Each row is a point. A path goes straight from each point to the next, and from the last back to the first. The post is the endless flat space through its rows: a point in 2 columns, a line in 3, a plane in 4, and so on, so that a path can go around it. How many times does the path go around the post? Going back the other way cancels.
In the rows, zero is written as 128.

Post, one row:
[[127 145]]
Path (19 x 2):
[[184 158]
 [153 144]
 [161 178]
 [170 169]
 [152 114]
 [120 111]
 [ 72 127]
 [ 96 187]
 [139 194]
 [166 153]
 [142 110]
 [107  94]
 [ 93 140]
 [ 71 102]
 [ 77 158]
 [144 196]
 [117 188]
 [102 165]
 [130 183]]
Times around: 2

Post:
[[120 160 140]
 [150  97 149]]
Path (22 x 3):
[[155 102 177]
 [168 150 154]
 [155 186 129]
 [178 137 204]
 [116 111 192]
 [ 83 108 101]
 [123 152  95]
 [155 117  92]
 [102  84 129]
 [135  78 191]
 [127 117 172]
 [166  89 178]
 [133 141 172]
 [ 81 123 148]
 [154  86 113]
 [169 135 129]
 [187 113 192]
 [169  96 218]
 [144 173 153]
 [166  88  87]
 [ 86 145  93]
 [ 75 150 169]]
Times around: 0

Post:
[[ 76 124 140  88 166 130]
 [106 166 159  93 167 142]
 [166  99  71 117 119 115]
 [167  98 103 164  88 122]
 [135 124 138  80 130 108]]
Path, 28 rows:
[[115 124  87  89 130 161]
 [236 143  77  95  81  98]
 [125 176 102 178 170 147]
 [ 76 121  99 113 124 109]
 [207 119 146 105  37  99]
 [136  69  92  62 158 141]
 [ 73 176 180  22 189 138]
 [140 145  80  85 120 121]
 [139  92 135 128  95  83]
 [141  94 147 133 133  99]
 [164  77 122 122 120 141]
 [ 60 108 169  94 129 156]
 [134 167 111 151 107 147]
 [151 216 127 112 176 120]
 [149 139  96 119 121 126]
 [148 141  64  96 147 139]
 [ 99  87  34 120 149 102]
 [ 47 123 154 133 185 101]
 [153 101 130 130 140 129]
 [117  79 130 127 120 156]
 [124 148 136  90  86 105]
 [152 159 158 175  66  91]
 [ 71  47 113  89 178  77]
 [ 50 147 163 142 168 111]
 [117 185 107  77 189 146]
 [149 184 131 113 153 105]
 [154  87 135 130  97  95]
 [104  35 156 147  90 125]]
Times around: 3

Post, 8 rows:
[[ 76  56 180 150 148 159 119 155 142]
 [117 187 140 113 102 117 104 130 119]
 [139 144 109 157 124 141 122 103 127]
 [ 96 126 111 126 137 126 180  89 102]
 [129  44 113 140 158 126 160 149  84]
 [139 177 144 116  87 157 128 134 159]
 [108  41  89 133 199 137 143 134 125]
 [127 140 175 128 101 104 101 120 187]]
Path, 31 rows:
[[ 59  69 121 162 189 123 111 121 133]
 [ 91 105  77 162 158 158 135 112 198]
 [120 172 115  65 142 118 154 133 175]
 [144  68 123 123 207  95 121 143 113]
 [100  89 165 115 129 116  97 178  55]
 [103  82 118  93 124  77 101 110 141]
 [102  73 147 121 133 102  62 163 226]
 [114  72  96 156 152 115 104 146 192]
 [ 38  39  93 103 170 177 195 107 159]
 [ 68  13 209 122 138 100  99 133 111]
 [ 90 167 168 117 129 104 147  61 142]
 [106 103 150 171 161 151 141 111 155]
 [119  94 143 200 129 139 170 155  62]
 [155 128 100 167 113 130  40 172 174]
 [ 76 102 147  83 115 100 160 113 138]
 [202 116 160 118 102 146  51 204 129]
 [125 167 148  98 145 164 130 130 127]
 [ 28 120 118 166 189 220 166  91 119]
 [ 55 132 108 159 145 117 134  88 161]
 [146 129  47  98 132 116 168 107 112]
 [118  65 107 164 142 196 155 137  74]
 [177 132 147 138 110 144  74 142 127]
 [133 131 200 147 110 123  81  75 200]
 [ 92 114 145  91 120 104 105  66 194]
 [ 98 116 169 131  86 182 119 180 133]
 [ 79 156 130 151 104 121 123 143 134]
 [195 119  90 112  89  75 111 173 128]
 [113 120 133 159  93 120 121  82 122]
 [ 84  91 186 130 111 103 159  67 151]
 [ 94 131 166 143 114 153 179  98  71]
 [121 196 116 130 152 134 109 117 180]]
Times around: 2
